Every row gives one point. Each copy is the shape, with its points in the same order, stretched, turned, moved and blurred by noise. Is it also mirrored, or only turned?

Shape (8 x 3)
[[ 26  19   3]
 [  6 -35 -43]
 [ -1  40 -43]
 [  1  23 -19]
 [-25   0  -6]
 [-14  20 -40]
 [ -1 -31 -20]
 [ -8 -20  30]]
Copy 1 (8 x 3)
[[ 33  11  -2]
 [-20 -36 -30]
 [  3  40 -29]
 [  1  20  -6]
 [-24  12  11]
 [-18  22 -23]
 [-20 -22 -10]
 [ -6 -17  34]]
Copy 1 is: only turned
Copy 2 (8 x 3)
[[ 32   4 -28]
 [-16 -56 -29]
 [-14  13 -60]
 [ -1   7 -33]
 [-16  -6  -3]
 [-25  -2 -43]
 [ -8 -43 -11]
 [ 18 -16  28]]
Copy 2 is: only turned

Shape (12 x 6)
[[ 45 -15   7  -9  14 -15]
 [-14   1   9   2 -22  20]
 [-44  -1 -24 -18 -11   1]
 [-21  22 -26  -2  15  -6]
 [ 18   5  20  23 -12  23]
 [  4  19 -30  34 -14 -18]
 [ 24 -16 -12   9  -9 -21]
 [-16  -6 -16  21  10  -2]
 [ 14  -6 -21  10  40   1]
 [  6   6  -6   1  -8  29]
 [ 16  -3   7   0 -24  21]
 [  2   4  -5   5  11  -5]]
Copy 1 (12 x 6)
[[-35  -9   2  38   1  13]
 [  7  -3  15 -21  -6  15]
 [ 10 -28 -12 -43  16 -15]
 [ 19  -8 -19 -11  32 -23]
 [  5   8  22  18 -12  26]
 [ 25  -6 -32  14 -14 -13]
 [-13 -21 -16  24 -19   0]
 [ 22 -23  -2   7   8 -19]
 [ 11 -26  -4  31  33 -11]
 [  8  -8   5  -4  12  27]
 [ -8  -3   8  -2 -12  34]
 [  2  -7  -2   9  13  -9]]
Copy 1 is: mirrored
Copy 2 (12 x 6)
[[ 16 -60   0  -3 -17 -11]
 [-18  17   6  13 -13  16]
 [ -2  47   8 -31  -5   2]
 [ -3  26 -13 -15   3 -24]
 [-13 -17  -3  39 -12   4]
 [ 15  18  11  21 -19 -37]
 [ 21 -18  16   5 -24 -15]
 [  1  12  10   9  17 -20]
 [ 19 -19 -18  -3  17 -21]
 [ -1  10 -20  18 -13  14]
 [ -6  -5   3  19 -23  21]
 [ -2  -3  -9   0  -3 -21]]
Copy 2 is: mirrored
Copy 3 (12 x 6)
[[ 21  13  30  18  26 -22]
 [ -1   9   3  -9 -22  15]
 [-25 -28 -19 -13 -20   2]
 [-36  -3 -23  -4   5 -12]
 [ 11  43   4   3  -9  22]
 [-16  16 -30  33 -19 -19]
 [ 12   1   3  30  -7 -25]
 [-23  -3 -19  22  -5  13]
 [-13   3 -13  21  32   2]
 [ 13  19  -9 -14  -6  13]
 [ 22  21   6  -6 -12   7]
 [-12   8   6  11   5  -3]]
Copy 3 is: only turned
Copy 4 (12 x 6)
[[ 53 -12   9 -11  10  17]
 [-19  14  -5   1 -16  10]
 [-39  -1 -31 -20  -8 -17]
 [-13  15 -24 -20  16 -25]
 [ 15  32  10  19  -2  13]
 [ 14  24 -26  19  -4 -39]
 [ 42  -7 -11   3 -12  -8]
 [-11  -1 -10   7  16 -16]
 [ 18  -5 -14  -1  44  -5]
 [  2  25 -14   4   7  17]
 [ 16  22  -7  11 -11  23]
 [ 10   5  -1   0  12  -5]]
Copy 4 is: only turned

Shape (15 x 9)
[[ -1  -3  17 -38  14  18 -30  -4  35]
 [ -4  10 -10  29  21  -5 -19  12 -17]
 [-11   1   1 -11  43   8 -12  11  -7]
 [-30 -17  -1 -20   4  -5  21  39  17]
 [ 30  -1   5   6  20  34 -21   9 -25]
 [ 13   4 -27   3  44  -9  34  25  10]
 [ 10 -23  24  -3   3  19  15  12   4]
 [ 19 -13   3 -18  29 -24 -13   3 -13]
 [ 14  -4 -26 -11  15 -14 -10 -10 -28]
 [ -1 -20 -44 -25  13  -6  32 -18  13]
 [  7  14  17  -3 -12  11  -8  11 -21]
 [  2   3   7  -5 -13  -9  14   7 -17]
 [-22 -14   4 -30 -44  26 -13  15 -22]
 [ 20 -12   1  -2   7  19 -36  -1 -11]
 [-29 -13  -5 -26 -21   9   5 -10 -12]]
Copy 1 (15 x 9)
[[-32 -16  27 -26  -1  34 -10 -11  29]
 [ 17  10 -12  15  17  -1 -25  14  19]
 [  1  -5 -15 -16  27  25  -8   7  15]
 [-31  -3 -10 -10   0  23  24  45  19]
 [ 42  -3  -3   8  -3  35 -12 -10  22]
 [ 12  23 -36 -22  25   0  28  14  44]
 [  8 -10  12   4  -2  23  30   3   8]
 [ 22   2   2 -39  -2   5  -6   5   8]
 [ 21  -3 -31 -21 -15  -3 -15  -4  12]
 [-15 -18 -44 -31 -10 -11  33  -5  30]
 [  6  15   1  18 -17  30  -8  -6   5]
 [  1  13  -8   3 -20  12   7   2  -1]
 [-26 -23  -4  16 -50  49  -6  16  -6]
 [ 23 -18  11   2 -12  22 -20  -5  20]
 [-33 -23 -17   1 -25  20   5   0  -7]]
Copy 1 is: only turned
Copy 2 (15 x 9)
[[ 31 -20  30 -17  -1  19 -35  11  24]
 [ -9  10   3  29   4   7  -3  20 -34]
 [  0 -11  15  -2  20   9   1  38  -5]
 [-15  -8   0 -13 -30   1  17  23  29]
 [ 43 -16  16  25  15  30   5  27 -27]
 [  2  10 -31  18  16 -19  11  44  27]
 [ 28 -32  17  14 -11   6  18   7  18]
 [ 21 -23   3  -1   1 -24  -4  47 -17]
 [ 16 -15 -27  -1   8  -8  -4  33 -38]
 [  7 -27 -60  -8   7 -13  -3  18  25]
 [ 28   4  21   3  -6  14  13   3 -30]
 [ 16  -2  -4  -1 -13 -12  20   3 -20]
 [ 18 -21  11 -24 -39  44  17  -8 -30]
 [ 35 -23  12  16  -5  25 -15  20 -27]
 [  0 -27 -10 -23 -12  15  13  -4 -16]]
Copy 2 is: only turned

Shape (15 x 12)
[[  2 -22 -18  10  33 -32   6 -21  25  -8   2  11]
 [ 14 -24  25 -45 -11  28  -2 -11 -37  11  -4  -8]
 [ 28  21  33 -13 -17  50  12   0 -25  29   1  -9]
 [  7 -20  33   2   6  40  -5  13 -35 -21   8  -9]
 [-55  -3  22  19 -31   7  11 -37 -25  15  -4  -2]
 [-21 -23 -36  -4 -10 -25   7  12  19  20  16   5]
 [-20 -11 -38  -5  43  -2   6   4   7  13  24  27]
 [-52  13  36   3 -21 -12   0 -29  14  19  -2  31]
 [-24 -28 -25   1  13  -1  12   8  53   3   3   1]
 [  6  -9  44 -24  -2   8  21  29 -30   6  12  -6]
 [  2  23  27 -28   4  28  23   4 -44  -8 -21 -27]
 [  8   2  11 -20 -15  19 -27  22 -32 -23 -12   1]
 [ -6   7  38 -21  14  23 -19   4 -28  37  -8 -36]
 [ 10 -19 -20  21  22 -21   4  12   3  16  -2   6]
 [  8  16  31 -25 -21  21  -8  -4 -29  -6  33 -32]]
Copy 1 (15 x 12)
[[ 35  -4  -6  27  11 -30  -7 -21   0  -3 -11  -6]
 [ -7 -28  14  -6 -44  36   5   5 -22  24 -42   5]
 [-16  10  42 -18 -28  60  17  15 -16  28 -12   7]
 [-23 -23  30  28 -29  14  16  20 -40  26   1 -10]
 [-51  26 -15  17 -30  27   0 -37 -11  -4  -6   0]
 [ 14 -14 -31  -7   6 -14  -1 -11  22  16  -3  15]
 [ 35 -12  -9   5  17 -18   5 -34 -12  39   5   0]
 [-49  27  10  -4 -13  -4 -15 -45  14   4 -19 -17]
 [ 12  -9 -24  10  32 -12   7  -3  25  20 -12 -25]
 [-34 -28  30  -7  -8  16 -11  17 -30  22 -11  20]
 [-23   3  10 -18 -22  40 -12  15 -60  11 -12  -3]
 [-10 -13  14 -14 -54 -10  13  24 -28  27   0 -12]
 [-17  10  24   9 -26  42 -34  15 -19  52 -25   0]
 [ 27   8  -3  19   7 -27   1   4  -1  20  -3  23]
 [-18 -26  29 -10 -40  43 -21   5 -16  11  13   1]]
Copy 1 is: mirrored
Copy 2 (15 x 12)
[[ 10  18   0  20  25 -10   4 -41  30 -15  -2  18]
 [ 40 -35  -3 -23 -12  -9 -39  17 -28   6 -21   7]
 [ 43   6  20 -27 -27  37 -17  27 -26  38 -33  17]
 [ 32 -34   0  -8  22  43 -13  35 -10  -8  -5  -7]
 [-23 -15  46  33 -12 -17  -7  22 -33  25  -8  -7]
 [  4  22 -27  14  -5 -43   2  -7  12  12   3   5]
 [  6  30 -30  36  15  -3 -22  -2  15 -14  -5  30]
 [-34  -6  54  13 -34 -16   0  10   8   8  -7  33]
 [ 11  19  -8  33  -7 -18  23  -7  45  -5 -20   8]
 [ 26   6  11 -40   1   5 -32  47   0  -2  -8  -6]
 [ 16   3   3 -30  -8  29 -30  23 -32  -1 -29 -26]
 [  7 -37 -23 -39  -3  25  -8  12 -32  -7   9   2]
 [ 11 -16   8 -31   9  21 -37  30   0  46 -49 -11]
 [ 11  25 -20   5  49  -9   9 -12   8   8  -7  16]
 [ 31 -17   5 -25 -27  28 -41  20 -11  29  22 -23]]
Copy 2 is: mirrored
